Each point is reached from the start by the listed moves, each made once or not at all, plus a little noise. Say if it took an odd or an even number of moves. Then give how often each move was made.
(in the rows, 128 means zero)

Moves:
(1): [208 134  80 155]
(2): [120 172 123 165]
Start: [136 157 138 128]
Points:
[211 205  85 188] => even (1, 1)
[119 200 134 171] => odd (0, 1)
[135 154 143 127] => even (0, 0)

Moves:
(1): [126 149 141 142 132  94 127 160 134 155]
(2): [110 109 108 119 109 114 152 132 165 100]
(3): [243 132 106 103 119 114 121 142 170 128]
(4): [137  99 172 128  96 134  94 141 140 130]
(5): [126 147 203 138 151 120 162  98 169  82]
(6): [142 111 120 135 143 187 144 100 132 137]
(7): [111  91  90 134  97 102 101 107 115 109]
(8): [111 128 123 110 126 127 152 140 163 169]
Start: [122 124 148 123 124 118 146  96 134 104]
Points:
[240  63 199 122  89 134 127  44 220  50] => odd (0, 0, 1, 1, 1, 1, 1, 0)
[212 113 161 116 123  95 183  75 249 117] => even (1, 0, 1, 0, 1, 1, 1, 1)
[229  62 130 104  50  85  79 101 176  86] => odd (0, 0, 1, 1, 0, 0, 1, 0)

Moves:
(1): [148 144 108 143 131 127 115 149 139 126 122 134 116 118]
(2): [114 131 134 127 124 118 131 127 151 124 138 135 117 133]
(3): [136 124 155 158 125 103 142 137 130 124 138 151 140 135]
(4): [102 129 112 145 137 120 138 106 143 124 122 114 138 132]
(5): [104 126 156 135 159 125 130 133 115 132 135 113 115 131]
(6): [138 135 119 131 144 125 141 121 140 128 138 119 168 107]
(7): [114 116 119 120 119 107 158 167 149 136 117 131 138 115]
(8): [128  99 130 142 109 150 103 127 107  95 140 131 149 120]
(9): [143 146 155  98 132 104 120 105 148 118 120  99 146 164]
(10): [113 155 147 143 108 143 124 120 113 147 112 140 126 134]
(11): [133 110 122 130 132 121 115 113 140 133 114 141 146 117]
(12): [130 128 132 140 110 146 145 124 132 121 120 116 132 125]
(13): [130 160 114 102 147 130 132 117 141 106 131 154 132 124]
(14): [148 135 131 121 146 147 123 126 134 143 133 152 139 147]
Start: [109 137 132 124 142 128 111 148 129 135 141 134 143 148]
Points:
[129 157 151  92 126 149 100 113 145  65 141 122 187 169] => even (0, 0, 0, 0, 0, 0, 0, 1, 1, 0, 0, 1, 1, 0)
[147 176 119 137 151 125 163 199 187 123 129 204 172 143] => even (1, 0, 1, 0, 0, 0, 1, 0, 0, 0, 0, 1, 1, 1)
[110 198 128 135 161  56 180 150 249  86 132 137 221 147] => odd (1, 1, 1, 1, 0, 1, 1, 0, 1, 0, 0, 1, 1, 0)

Moves:
(1): [127 121 135 131 109 124 124 115 121 126 149 132 156 132 120 132 158 139
 122 136 145 130 138 137 119 123]
(2): [145 162 133 132 153 105 136 134 118 137 116 141 128 141 147 111 128 117
 142 131 118 148 135 131 148 121]
(3): [126 135 125 128 130 159 129 134 116 118 119 144 140 141 143 140 117 145
 126 117 138 116 113 124 119 114]
(4): [145 141 134 136 139  98 138 152 125 122 129 117 127  94 124 137 150 142
 108 129 130 127 134 139 128 138]
(5): [114 122 119 124 124 157 122 123 158 120 138 131 137 133 124 112 116 113
 131 125 136 118 124 137 105 119]
(6): [129 134 111 140 130 133 134 118 126 123 103 126 112 125 118 110 116 131
 115 131 139 119 132 135 130 133]
(7): [151  98 121 127 124 121 146 135  92 107 128 146 142 103 137 136 123 144
 133 155 123 124 102 134 131 139]
(8): [155 166 123 161 114 157 133 149 112 152 122 152 133 134 133 128 109 114
 132 125 128 119 122 121 104 133]
(9): [135 140 130 116 125 120 121 126 137 127 136 133 114 125 138 135 141 151
 135 124 120 114 119 118 145 133]
(10): [136 114 117 132 132 130 116 131 101 125 139 118 127 138 114 142 130 135
 130 117 130 129 140 135 126 122]
(11): [156 126 129 165 116 124 149 143 115 152 134 125 120 155 116 120 137 101
 148 148 130 130 125 148 133 144]
(12): [118 136 158 116 131 101  93 122 130 115 136 134 126 136 129 163 121 113
 140  84 139 136 120 148 137 128]
(13): [122 146 123 140 134 122 128 120 118 125 131 103 119 149 130 131 124 145
 116 114 144 133 134 109 125 130]
(14): [123 125 120 131 129 119 130 126 133 118 120 121 124 144 135 118 133 137
 111 147 127 127 138 136 118 133]
(15): [128 133 112 154 106 124 105 129 150 133 144 112 135 127 150 125 142 135
 118 124 143 142 136 125 118 130]
(16): [122 144 136 134 122 136 133 136 124 119 129 123 126 116 140 121 126 113
 127 109 123 127 123 127 129 136]
(17): [119 119 142 138 180 132 126 112 143 163 123 133 122 120 112  94 123 158
 122 103 136 132 152 156 131 122]
(18): [123 144 150 129 122 129 135 129 135 139 135 127 116 135 139 126  94 137
 143 110 135 135 123 143 138 118]
(19): [142 128 149 123 129 146 132 107 164 102 122 109 116 160  91 138 120 155
 125 149 118 119 136 123 138 129]
(20): [138 122 122 114 121 137 136 115 135 143 126 126 129 134 122 134 134 148
 157 127 117 141 113 132 129 143]
(21): [134 143 137 134 142 126 134 126 126 123 123 142 135 124 141 135 127 121
 135 133 123 112 134 142 122 119]
(22): [141 111 130 121 122 129 140 135 119 100 130 132 111 134 128 114 123 120
 140 108 133 123 156 113 135 120]
(23): [129 152 133 137 122 144 137 119 129 144 159 146 133 134 106 157 154 124
 141 133 130 140 142 137 130 145]
(24): [147 132 119 121 150 138 121 143 137 144 120 115 135 119 132 113 134 147
 125 150 136 118 153 146 134 154]
Start: [142 132 141 128 118 116 128 125 128 124 132 118 147 124 121 134 121 125
 133 140 124 157 129 142 120 138]
Points:
[195 244 162 209 158 227 127 108 157 183 152  99 144 209 119 147  96 247
 149 108 162 154 197 204  92 176] => even (0, 0, 1, 0, 0, 0, 0, 1, 0, 1, 0, 0, 1, 1, 1, 1, 1, 1, 1, 1, 1, 0, 1, 1)
[196 198 160 168 226  96  95 155 114 162 149 101 133 163 124 127 132 184
 149  75 177 150 172 227 144 151] => odd (0, 1, 1, 1, 1, 0, 0, 0, 1, 1, 1, 1, 1, 0, 0, 0, 1, 0, 0, 0, 0, 0, 0, 1)
[199 197 163 210 164  68 102  70 181 129 150  76 125 210  85 125 172 219
 139 111 171 161 192 249 122 161] => even (1, 1, 0, 1, 1, 1, 0, 0, 1, 1, 1, 1, 1, 1, 1, 0, 1, 0, 1, 1, 1, 0, 0, 0)
[235 191 177 105 161  74 143 129 133  81  96 109 119  98 119 149 131 206
 158 148 108 148 118 193 186 215] => even (0, 1, 0, 1, 0, 1, 1, 0, 1, 0, 0, 1, 0, 0, 0, 1, 0, 0, 1, 1, 0, 0, 0, 1)
[167 207 185 144 170 121 138  38 160  94 149 145 144 178  93 143 140 211
 165 123 141 155 152 224 133 175] => odd (1, 1, 0, 0, 1, 1, 1, 0, 1, 0, 0, 1, 1, 1, 0, 1, 1, 0, 1, 1, 1, 0, 1, 0)
[231 161  99 220  58 168 146 152  78 127 216 137 137 174 118 153 144 123
 177 134 158 149 148 139  93 175] => even (0, 0, 0, 0, 1, 0, 1, 1, 1, 1, 1, 0, 1, 0, 1, 0, 0, 0, 0, 0, 0, 1, 1, 0)
[228 199 145 159 203 111 121 135  80 157  91 162 134 114 157 109  98 193
 176 111 117 139 151 239 141 192] => odd (0, 1, 0, 0, 0, 1, 1, 1, 1, 1, 0, 1, 0, 1, 0, 1, 1, 0, 0, 1, 1, 0, 0, 1)

Moves:
(1): [126 112 122 120 122 140 114 119 125 112 133 131 139 142 122 129 125 138
 109 130 140 134 136 123 116 123 111]
(2): [138 102 130 122 122 118 122 125 128 124 117 132 105 131 110 118 133 118
 119 131 133 141 150 126 118 132 122]
(3): [140 117 137 123 127 124 133 108 127 132 140 125 122 120 138 121 133 129
 117 123 116 141 115 124 133 126 127]
(4): [110 111 125 134 132 139 131 119 121 146 136 139 143 129 138 106 107 110
  95 135 125 134 128 130 148 106 139]
(5): [124 102 124 117 137 132 115 128 108 131 148 128 126 116 136 118 128 115
 135 115 140 145 126 128 127 134 131]
(6): [116 138 127 138 134 147 141 104 121 149 121 137 138 129 126  96 142 129
 124 138 127 139 142 142 126 138 109]
(7): [132 130 141 144 120 135 114 122 121 136 130 132 134 129  98 131 118 125
 124 149 135 119 126 117 109 145 134]
(8): [122 142 171 111 120 124 124 137 139 121 123 109 132 134 112 140 100 132
 136 114 144 146 123 135 123 149 118]
(9): [110 137 119 122 137 116 124 128 132 126 121 123 140 134 123 135 130 121
 118 126 127 125 132 133 139 146 138]
(10): [108 116 132 135 135 102 112 138 130  93 106 130 140 142 130 128 136 154
 153 141 126 129 147 135 129 121 146]
(11): [114 124 127 112 125 112 130 132 114 140 112 143 144 136 158 131 123 111
 133 115 113 123 128 108 149 135 120]
(12): [114 115 132 128 150 132 107 137 129 133 125 114 128 143 122 102 148 139
 121 134 124 126 127 118 143 126 120]
(13): [142 100 161 143 107 146 142 138 162 104 141 124 135 118 124 134 148 140
 128 131 130 108 125 133 147 140 138]
(14): [106 147 131 101 153 122 133 123 128 112 123 131 132 124 116 122 129 125
 139 130 122 111 126 131 134 133 138]
(15): [126 113 129 108 122 147 142 125 126 141 122 132 136 122 144 122 124 133
 108 137 126 144 118 131 117 127 122]
(16): [118 126 123 132 108 140 137 141 130 118 128 149 121 145  95 135 148 152
 125 129 118 117  99 127 136 144 130]
(17): [122 102 128 135 122 138 107 131 133 161 139 134 142 145 114 121 140 118
 125 157  96 119 151 159 142 111 143]
(18): [107 137 112 113 118 134 123 126 127 122 108 116 139 123 125 114 134 127
 135 126 104 113 122 120 155 135 137]
(19): [150  96 107 138 134 124 129 118 132 120 156 117 125 136 137 113 115 140
 149 147 149 148 111 131 109 117 113]
(20): [125 121 123 126 122 135 123 134 150 119 155 129 126 143 124 109 129 142
 116 124 125 144 145 107 116 129 135]
(21): [112 145 125 129 140 137 126 138 117 104 127 121 107 149 135 140 127 128
 144 163 125 120 139 118 166 143 129]
(22): [141 128 137 132 111 126 121 132 123 128 121 113 122 149 126 129 139 127
 148 127 143 114 119 129 122 131 141]
(23): [139 134 125 157 148 151 136 128 139 111 137 113 139 149 119 114 134 114
 132 122 122 149 130 120 113 123 117]
(24): [142 105 125 107 139 134 125 115 116 145 127 126 130 127 117 122 117 140
 122 117 137 142 132 117 146 127 140]
Start: [147 147 131 191 124 122 125 112 148 137  84 113 156  91 135 156 124 123
 131 125 173 110 111 175 116 165 133]
Points:
[ 94  52 144 209 202 149 107  88 177 109 108 109 246 165 101  38 140 145
 122 172 173 143 148 135 160 190 157] => odd (0, 0, 0, 1, 0, 1, 1, 0, 1, 1, 1, 1, 1, 1, 0, 0, 0, 0, 1, 1, 0, 0, 1, 1)
[107 167 170 160 120 106 117 114 132 134  22  94 152 157 128 149 123  90
 163 139 195 127 143 169 160 249 115] => odd (0, 1, 0, 0, 0, 1, 0, 1, 1, 0, 1, 0, 0, 0, 0, 0, 0, 0, 0, 0, 1, 1, 0, 0)
[ 84  33 197 103 127 167  68 116 195  67  78  76 180 156  75  87 152 194
 116 194 134 136 171 153 208 195 162] => even (1, 1, 1, 0, 0, 0, 0, 1, 0, 1, 0, 1, 1, 1, 1, 0, 1, 1, 0, 1, 1, 0, 0, 1)

Moves:
(1): [122 121 138 132 142 126 119 127 113 130 135 134 150 138 183 113 120 111
 117 146 116 117 136 161 117 135]
(2): [139 124 146 133  91 125 100 143 127 133 114 131 121 140 104 142 119 129
 116 120 112 133 120 113 121 124]
(3): [138 126 138 126 136 120 126 124 118 127 127 133 131 131 120  85 109 146
 154 103 143 154 136 111 108 130]
(4): [129 147 121 126 123 129 125 126 130 121 138 112 106 134 125 127 122 123
 122 132 130 129 125 135 122 147]
(5): [140 138 112 131 115 135 131 125 134 133 132 138 119 129 124 131 122 143
 135 118 150 115 123 134 128 106]
(6): [119 146 134  99 130 133 138 133 153 115 135  96 118 134 114 106 142 122
 121 133 114 115 132 150 151  97]
(7): [107 129 145 112 129 129 157 154 125 109 112 124 139 107 131 133 139 147
 137 137 134 137 143 113 128 120]
(8): [134 116 126 126 126 118 139 124 114 142 121 117 140 107 143 128 134 118
 134 107 123 149 128 140 108 129]
(9): [128 137 107 105 120 135 132 118 139 117 106 120 130 126 125 138 148 114
 121 126 139 130 107 119 126 138]
(10): [134 116 139 111 122 149 140 120 133 136 130 120 117 120 126 141 127 124
 134 118 117 137 129 139 114 152]
(11): [126 127 155 138 114 126 113 156 113 145 111 132 134 123 111 119 125 126
 130 117 131 117 127 125 118 114]
(12): [120 116 134 135 129 120 139 115 139 133 127 132 106 141 131 121 109 119
 127 135 129 120 135 102 124 144]
(13): [123 158 123 139 132 136 130 151 118 141 144 121 145 133 132 104 111 116
 123 167 129 133 115 122 133 121]
(14): [150 126 111 125 124 134  92 141 143 132 131 123 130 109 145 135 121 124
 123 115 119 130 141 137 111 122]
(15): [119 123 127  97 141 113 117 114 134 115 148 118 121 154 125 131 125 140
 102 117 135 117 114 120 126 147]
(16): [133 104 169 125 124 125 122 107 152 144 128 137 121 126 135 156 138 132
 147 129 144 119 158 139 123 141]
(17): [102 116 130 117 130 118 119 128 123 133 136 104 108 134 137 114 133 113
 131 114 128 152 125 139 100 137]
(18): [139 135 125 104 137 134 123 111 105 141  86 152 114 119 112 111 125 158
 146 132 103 161 122 120 125 128]
(19): [100 138 127 132 105  94 134 145 181 121 124 135 120 120 146 116  97 130
 140 148 116 111 118 129 118 122]
(20): [111 148 111 116 119 140 119 114 143 129 116 120 125 134 142 140 112 152
 146 108 135 129 135 139 129 141]
(21): [120 112 107 134 155 123 145 130 116 131 109 143 144 138 149 139  98 136
 139 121 177 123 132 171 143 131]
(22): [150 141 118 150 141 159 153 110 146 141 120 124  99 101 164 141 136 111
 138 134  94 149 104 136 123 124]
(23): [136 106 123 134 148 130 123 124 115 148 125 120 138 135 142 128 140 132
 138 129 125 125 119 144 123 145]
(24): [121 121 111  99 109 112 105 144 123 145 120 138 129 125 141 121 124 142
 134 100 136 138 127 138 138 122]
Start: [ 89 146 135 153 108 124 130 131 105 124  99 133 149 105 111 115 134 128
 138 149 102 157 134 107 141 137]
Points:
[ 77 182 117  22  24  96 109 201 183 124  79  82 146  76 124  61  88 160
 148  94 104 192 103 109  91 102] => odd (0, 1, 1, 0, 1, 1, 1, 1, 1, 1, 0, 0, 1, 1, 1, 0, 0, 0, 1, 0, 0, 0, 0, 1)
[ 78  65  97  27 106 104  91 127  66 182  11 129 134 110 210 120  95 161
 153  66 123 221 114 181  50 197] => odd (1, 1, 0, 0, 1, 0, 1, 1, 1, 1, 0, 1, 0, 1, 1, 0, 1, 1, 0, 0, 1, 0, 1, 1)
[ 64 172 140 152 139  90 177 150 141 162  94 118 139 116 217  15  27 113
 162 157 124 140  99 170 103 103] => even (1, 0, 1, 0, 1, 1, 0, 1, 0, 0, 1, 1, 1, 0, 1, 0, 0, 0, 1, 0, 1, 1, 0, 0)
[ 11 198  81   7  92 105  64 165 151 158  47  81 119 128 205  49  46 139
 150 121 105 176  98 230  92 172] => odd (1, 0, 0, 1, 0, 1, 0, 0, 1, 1, 1, 0, 1, 1, 1, 0, 1, 1, 1, 1, 1, 0, 0, 1)
[ 62 130 169  87  30 105 100 172 195 153  58 143 117  66 198 130  89 128
 170 134 125 122 166 142  72 163] => even (1, 0, 0, 1, 1, 0, 1, 0, 1, 1, 1, 1, 0, 1, 0, 1, 0, 0, 1, 0, 0, 0, 0, 1)
[ 95 167 118  94 132 126 113 152  65 144  83 136 179  77 181  79 107 163
 132 164  89 191 133 130  93 122] => even (1, 0, 0, 0, 1, 0, 1, 1, 0, 0, 0, 0, 1, 1, 1, 0, 0, 1, 0, 0, 0, 0, 0, 0)
